Each row is a point. To make a cloud, some directions were put in groups of two or more. Within a group, all points are equally far from the middle, so they leave a hole (a ring in 2 directions, a hollow ball in 3). The other directions are filled evenly. Then the cloud was stretched, turned, moved and blurred a little. Count the holes, and give their numbers of directions, smallest first.

Cloud (13 x 2):
[[ 0.22 -0.39]
 [-0.54  0.15]
 [-0.10  0.39]
 [ 0.34  0.05]
 [-0.55 -0.28]
 [-0.14  0.40]
 [ 0.36 -0.10]
 [-0.30 -0.49]
 [-0.54  0.16]
 [ 0.00  0.38]
 [ 0.31  0.13]
 [-0.16 -0.53]
 [-0.32  0.35]]
Holes: 1 (2)

Cloud (19 x 3):
[[ 0.08  0.19 -0.02]
 [-0.30 -0.29 -0.48]
 [-0.03  0.18  0.02]
 [ 0.19  0.59 -0.42]
 [-0.03  0.26 -0.27]
 [ 0.25 -0.17 -0.39]
 [-0.19 -0.14 -0.58]
 [ 0.28 -0.30 -0.52]
 [ 0.10 -0.45 -0.20]
 [-0.47  0.08  0.07]
 [-0.33  0.06  0.42]
 [-0.40 -0.29  0.23]
 [ 0.77 -0.14 -0.16]
 [ 0.62  0.37 -0.44]
 [-0.25  0.31  0.06]
 [ 0.34  0.32 -0.33]
 [ 0.54  0.15 -0.06]
 [-0.18  0.06 -0.67]
 [ 0.47  0.34 -0.32]]
Holes: 0

Cloud:
[[-0.39 -0.48  0.26]
 [-0.36  0.05  0.53]
 [-0.67 -0.11  0.07]
 [-0.22 -0.18  0.57]
 [-0.63 -0.24  0.17]
 [ 0.34 -0.05 -0.01]
 [-0.30 -0.30  0.50]
 [-0.22  0.35 -0.21]
 [-0.34 -0.03  0.55]
 [-0.02  0.01 -0.43]
 [-0.64 -0.28  0.08]
 [-0.22  0.42  0.12]
 [-0.08  0.41 -0.05]
 [-0.33 -0.01  0.55]
 [-0.64  0.06 -0.07]
 [-0.49  0.22  0.31]
 [-0.66 -0.21  0.10]
 [-0.58  0.19 -0.05]
 [-0.21  0.42 -0.01]
 [ 0.07 -0.17 -0.40]
 [-0.08  0.42  0.04]
 [ 0.10 -0.49 -0.06]]
Holes: 1 (3)

Cloud, 32 rows:
[[-0.15 -0.17  0.31 -0.49]
 [ 0.55  0.28  0.05 -0.07]
 [-0.06 -0.20  0.47 -0.24]
 [-0.16  0.73  0.33 -0.33]
 [-0.21  0.73 -0.21 -0.11]
 [ 0.56  0.09  0.01 -0.26]
 [-0.57  0.16  0.24 -0.33]
 [-0.51  0.11  0.27 -0.39]
 [-0.22  0.26  0.23  0.49]
 [ 0.54  0.27  0.03 -0.03]
 [ 0.22 -0.17  0.08 -0.58]
 [-0.02  0.50 -0.03  0.44]
 [ 0.08  0.38  0.40  0.31]
 [ 0.33 -0.10  0.05 -0.55]
 [ 0.45  0.46  0.19 -0.23]
 [-0.15 -0.15  0.16 -0.58]
 [-0.04 -0.38  0.20  0.21]
 [-0.07  0.77  0.12 -0.40]
 [-0.41  0.24  0.12  0.45]
 [-0.39 -0.25 -0.09  0.24]
 [-0.32 -0.19 -0.36 -0.15]
 [ 0.02 -0.29  0.41 -0.11]
 [-0.41 -0.10 -0.12 -0.43]
 [-0.28 -0.31 -0.08  0.27]
 [ 0.36  0.51  0.29 -0.02]
 [-0.63  0.14  0.03  0.20]
 [ 0.51  0.39  0.13 -0.18]
 [ 0.01  0.67 -0.14 -0.45]
 [-0.25 -0.02  0.47 -0.38]
 [-0.01  0.47 -0.39 -0.39]
 [-0.45  0.69  0.19 -0.21]
 [-0.47  0.18  0.09  0.42]]
Holes: 2 (2, 2)

Cloud:
[[-0.58 -0.24 -0.07 -0.16 -0.64 -0.14]
 [-0.35  0.09 -0.05  0.46 -0.56  0.24]
 [-0.54 -0.54 -0.37  0.23 -0.33 -0.22]
 [-0.32  0.39 -0.39  0.16 -0.24 -0.31]
 [-0.54  0.28  0.11 -0.06 -0.45  0.27]
 [-0.14  0.58  0.15  0.18  0.33 -0.04]
 [-0.54 -0.44 -0.25  0.53  0.23 -0.03]
 [-0.57 -0.01  0.11  0.25  0.56 -0.22]
 [-0.02 -0.56  0.09 -0.01  0.30 -0.60]
 [-0.56 -0.18  0.12 -0.45 -0.06 -0.17]
 [ 0.06 -0.22 -0.26 -0.08  0.38 -0.44]
 [ 0.12  0.21  0.08  0.67  0.23 -0.49]
 [-0.32 -0.25  0.21 -0.39  0.40 -0.18]
 [-0.18  0.06  0.67  0.37  0.15 -0.49]
 [ 0.16  0.15  0.54  0.52 -0.06 -0.13]
 [-0.35  0.37  0.37  0.40  0.17  0.22]
 [ 0.11 -0.72 -0.07  0.30 -0.13 -0.13]
 [-0.05  0.08  0.03  0.28 -0.41 -0.75]
 [ 0.03  0.06 -0.21  0.43 -0.28  0.43]
 [-0.28 -0.64  0.15 -0.31 -0.50  0.01]
 [-0.50  0.18 -0.18  0.42  0.23 -0.43]
 [ 0.21 -0.30 -0.03  0.09 -0.55  0.21]
 [-0.52 -0.34 -0.01  0.57  0.42 -0.03]
 [-0.22  0.15 -0.31  0.19 -0.73 -0.21]
 [ 0.18 -0.13 -0.41  0.22 -0.52 -0.23]
 [-0.02 -0.37 -0.63  0.05 -0.13 -0.15]
 [-0.10 -0.72  0.34  0.12 -0.11  0.17]
 [-0.30 -0.11  0.23  0.40 -0.66  0.04]
 [-0.46  0.34  0.27  0.04 -0.32  0.34]
 [ 0.13  0.23  0.00 -0.39 -0.16 -0.18]
 [-0.19 -0.78  0.04  0.23 -0.24  0.11]
 [ 0.11  0.41  0.07  0.24  0.45 -0.28]
 [ 0.28 -0.16 -0.19  0.57  0.24 -0.28]
 [-0.49  0.25  0.20 -0.21 -0.52  0.06]
 [-0.48 -0.45  0.08 -0.41 -0.40  0.21]
 [ 0.01 -0.14  0.05  0.21  0.42  0.50]
 [ 0.18  0.01 -0.07  0.30 -0.54 -0.53]
 [-0.21 -0.40  0.51  0.03  0.56 -0.19]
 [ 0.03  0.39  0.51  0.04 -0.13  0.21]
 [-0.59 -0.19 -0.10  0.13 -0.67  0.08]
 [ 0.23 -0.63  0.07  0.04 -0.26 -0.29]
 [-0.20 -0.13  0.64  0.11 -0.38 -0.48]
 [-0.20 -0.37  0.05 -0.20  0.44 -0.48]
 [ 0.14 -0.64 -0.26  0.31 -0.08 -0.27]
 [-0.05 -0.48  0.10 -0.40  0.00 -0.45]
 [-0.15 -0.39 -0.07  0.36  0.65  0.16]
 [-0.56 -0.52 -0.47  0.25 -0.12 -0.11]
 [-0.04 -0.45 -0.25 -0.40 -0.43 -0.09]
 [-0.48 -0.09  0.53 -0.20  0.26 -0.11]
 [ 0.00  0.51  0.24 -0.18  0.04  0.07]
 [ 0.20  0.08  0.06  0.37  0.61 -0.04]]
Holes: 2 (2, 4)

Cloud, 50 rows:
[[ 0.09 -0.61 -0.22  0.28  0.05 -0.26]
 [-0.17  0.17 -0.39  0.13  0.03  0.18]
 [-0.25  0.25  0.11  0.65 -0.14 -0.49]
 [-0.27  0.17  0.13  0.62  0.18 -0.04]
 [ 0.57 -0.61  0.50 -0.21 -0.23  0.19]
 [-0.74  0.26 -0.10 -0.29  0.18  0.00]
 [-0.14  0.56 -0.58 -0.02 -0.39 -0.34]
 [-0.77  0.10  0.21  0.15 -0.73 -0.02]
 [ 0.18 -0.47  0.16 -0.54 -0.28  0.08]
 [-0.03 -0.31 -0.05 -0.01  0.52 -0.08]
 [-0.44  0.17 -0.29  0.58 -0.17 -0.53]
 [-0.15  0.08 -0.37 -0.12 -0.59  0.53]
 [-0.22 -0.95  0.47  0.12  0.11  0.23]
 [ 0.11  0.64 -0.39 -0.14  0.04  0.21]
 [-0.08  0.03 -0.49 -0.23 -0.17 -0.07]
 [-0.36 -0.44  0.32 -0.49 -0.14 -0.18]
 [ 0.18 -0.19 -0.01 -0.33  0.69  0.12]
 [ 0.19 -0.53  0.33 -0.12  0.15 -0.05]
 [-0.12 -0.52 -0.05  0.14  0.04 -0.04]
 [ 0.21 -0.25 -0.16  0.53 -0.29  0.26]
 [ 0.63 -0.63  0.29 -0.27  0.26  0.28]
 [-0.01  0.54  0.63  0.24  0.16 -0.15]
 [-0.13 -0.16  0.46  0.39 -0.25  0.54]
 [-0.17  0.44 -0.01  0.21  0.26 -0.32]
 [-0.80 -0.35  0.19  0.30  0.12 -0.05]
 [-0.29  0.28  0.04 -0.19 -0.30  0.32]
 [ 0.24 -0.39  0.24 -0.08 -0.20  0.01]
 [-0.11  0.44 -0.01 -0.32  0.12  0.13]
 [-0.58  0.46  0.07  0.04 -0.17  0.08]
 [-0.36  0.19  0.33 -0.10  0.07 -0.13]
 [-0.03  0.17  0.49  0.21 -0.31  0.10]
 [-0.45  0.15 -0.16 -0.13 -0.35  0.38]
 [ 0.44 -0.32  0.51  0.23  0.11 -0.42]
 [ 0.14 -0.52  0.44 -0.19 -0.23  0.06]
 [ 0.29  0.29 -0.19 -0.56 -0.24 -0.32]
 [-0.36 -0.47  0.51 -0.15 -0.21 -0.41]
 [-0.25 -0.20  0.69  0.10  0.17 -0.24]
 [ 0.07  0.14  0.37  0.20  0.17 -0.22]
 [-0.68  0.54  0.00  0.04 -0.18  0.02]
 [ 0.03 -0.23  0.53  0.42 -0.47  0.26]
 [-0.20 -0.50  0.56 -0.14  0.27 -0.31]
 [ 0.53 -0.54  0.54  0.13  0.28  0.01]
 [ 0.39 -0.09  0.63 -0.11 -0.50 -0.18]
 [ 0.00 -0.10  0.70 -0.17 -0.18  0.34]
 [ 0.39 -0.08  0.44 -0.08 -0.58 -0.36]
 [ 0.04  0.36 -0.12  0.61  0.06 -0.44]
 [ 0.33  0.12  0.51 -0.16  0.21 -0.65]
 [ 0.39 -0.28  0.19  0.31 -0.59 -0.35]
 [-0.29 -0.08 -0.08 -0.24  0.10  0.26]
 [-0.30 -0.33  0.11 -0.57  0.11  0.42]]
Holes: 0
